Each row of a before or after table is a point. The points were changed in one or more steps. Then noise was added and the rows were shuffled. The steps act on how far a point lies along the listed directions, d1 being the first. Write out the steps. A step turns or swaps two directions, mirrors them in a line or flattens them onto one, adds a multiple of one to another, or multiplies one. Angles are multiples of 10 degrees, from the lower direction toward the higher: turns from -170 to 170, lines from 10 to 170 but not 90. Use the fewest steps. Two steps may share a direction if one is a turn and the other turns, adds or multiplies; they go together, in the order done. Otherwise the lowest direction goes first.

Directions:
(1): .34 .36
(2): -.36 .34
Before (8 x 2)
-.55 -.36
-.30 .20
-.14 -.23
-.32 -.26
.04 .32
-.38 -.40
-.05 .65
-.31 .50
After (8 x 2)
.34 -.08
.23 .54
.46 -.35
.21 .33
.28 -.56
.43 .52
.03 .28
.07 -.33
Steps: turn d1 and d2 by -160 degrees

Directions:
(1): .00 -.15 -.47 -.51
(2): -.15 .46 -.43 .27
Before (10 x 4)
.08 -.15 .21 .03
-.05 .26 -.68 -.15
.08 -.34 -.08 -.52
-.05 .28 -.29 .31
-.19 .32 .63 .94
-.03 .00 -.34 -.13
-.10 .13 -.58 .04
.08 .05 -.14 .10
.33 -.38 .38 -.02
.22 .15 .25 .37
After (10 x 4)
-.04 .00 -.50 .00
.11 .01 -.06 .05
.07 -.28 -.22 -.50
-.05 .14 -.60 -.18
.03 -.04 -.35 -.12
.00 .21 -.20 .30
.04 -.06 .15 .04
.21 .18 .26 .35
.31 -.28 .26 .05
-.18 .28 .61 .94
Steps: multiply d2 by 0.7

Directions:
(1): .01 .35 -.56 .36 -.05 -.41
(2): -.51 -.25 -.21 -.42 -.36 -.26
(3): .37 .35 -.27 -.43 -.35 .34
(4): -.38 .51 .03 -.30 .50 .04
(5): -.27 -.23 -.45 .21 .14 .59
(6): .35 -.36 -.32 -.34 .48 -.21
Before (10 x 6)
.32 -.15 -.39 .71 .12 .34
-.01 .10 -.14 .28 -.14 .32
-.48 -.40 -.77 -.41 .21 -.11
.01 -.08 -.12 .76 .08 .59
.48 .04 .06 -.47 -.25 .16
-.43 -.71 -.47 -.53 .70 .11
-.02 .09 -.09 -.87 -.11 .26
.09 .36 .01 -.01 .25 .05
.27 .11 .06 -.70 -.27 -.14
-.22 -.27 .07 .66 .09 .12
After (10 x 6)
-.07 .32 -.21 .75 .13 .50
-.78 -.04 -.60 -.42 .23 .01
-.88 -.18 -.31 -.56 .67 .29
-.13 -.16 .03 .59 .02 .17
.08 -.12 -.16 .71 .06 .57
.33 .04 -.10 .00 .25 -.06
.14 -.06 -.18 .26 -.14 .26
-.02 -.09 -.10 -.80 -.03 .16
.03 .21 .17 -.63 -.20 -.17
.11 .27 .23 -.35 -.20 .20
Steps: multiply d3 by 0.7; swap d4 and d6

Directions:
(1): .67 -.17 -.44 -.01 .09 -.49 .27 .09
(2): -.53 .19 -.19 -.23 -.06 -.25 .72 -.06
(3): .43 .49 .52 -.02 .28 .22 .41 -.01
(4): -.09 .16 -.29 -.58 .58 .14 -.24 .35
(5): -.26 -.10 .39 .32 .50 -.61 -.11 .18
(6): -.08 .11 -.42 .46 .50 .23 .03 -.53
Before (13 x 8)
.10 -.11 .51 .44 .20 -.19 -.28 .12
-.39 -.04 .21 .91 -.27 .09 -.28 -.29
-.58 -.19 -.16 .34 -.06 .01 -.23 -.29
-.12 .15 -.42 -.07 -.28 .30 .27 -.38
-.44 -.33 -.29 .61 -.20 .01 -.42 -.47
.57 .10 -.03 -.22 -.11 .04 .18 .13
-.06 .20 -.36 -.15 .08 .18 .23 -.04
.33 -.15 .11 .64 .17 -.62 -.12 .00
.15 .10 .02 -.22 -.12 -.07 .39 -.05
.49 .01 .11 -.18 -.10 .21 .06 .25
.13 -.19 .18 -.22 -.27 -.21 .14 .02
.35 -.07 .38 .48 .16 -.21 -.18 .17
.13 -.39 .28 .37 .05 -.52 -.40 .03
After (13 x 8)
-.47 -.36 -.27 .64 -.18 .01 -.41 -.47
-.43 -.05 .25 .91 -.20 .07 -.27 -.26
-.09 .15 -.51 -.14 -.36 .38 .27 -.42
.30 -.08 .42 .53 .21 -.33 -.19 .16
.51 .05 .07 -.22 -.12 .24 .09 .27
-.59 -.20 -.11 .33 -.02 .00 -.24 -.30
.10 -.20 .19 -.23 -.25 -.23 .15 -.02
.16 .12 -.01 -.25 -.11 -.10 .37 -.04
.03 -.13 .58 .52 .28 -.32 -.31 .15
.29 -.17 .20 .70 .27 -.76 -.14 .03
.58 .10 -.05 -.23 -.18 .08 .20 .15
.07 -.44 .37 .41 .11 -.65 -.39 .07
-.04 .17 -.42 -.14 .02 .25 .26 -.05
Steps: multiply d5 by 1.3
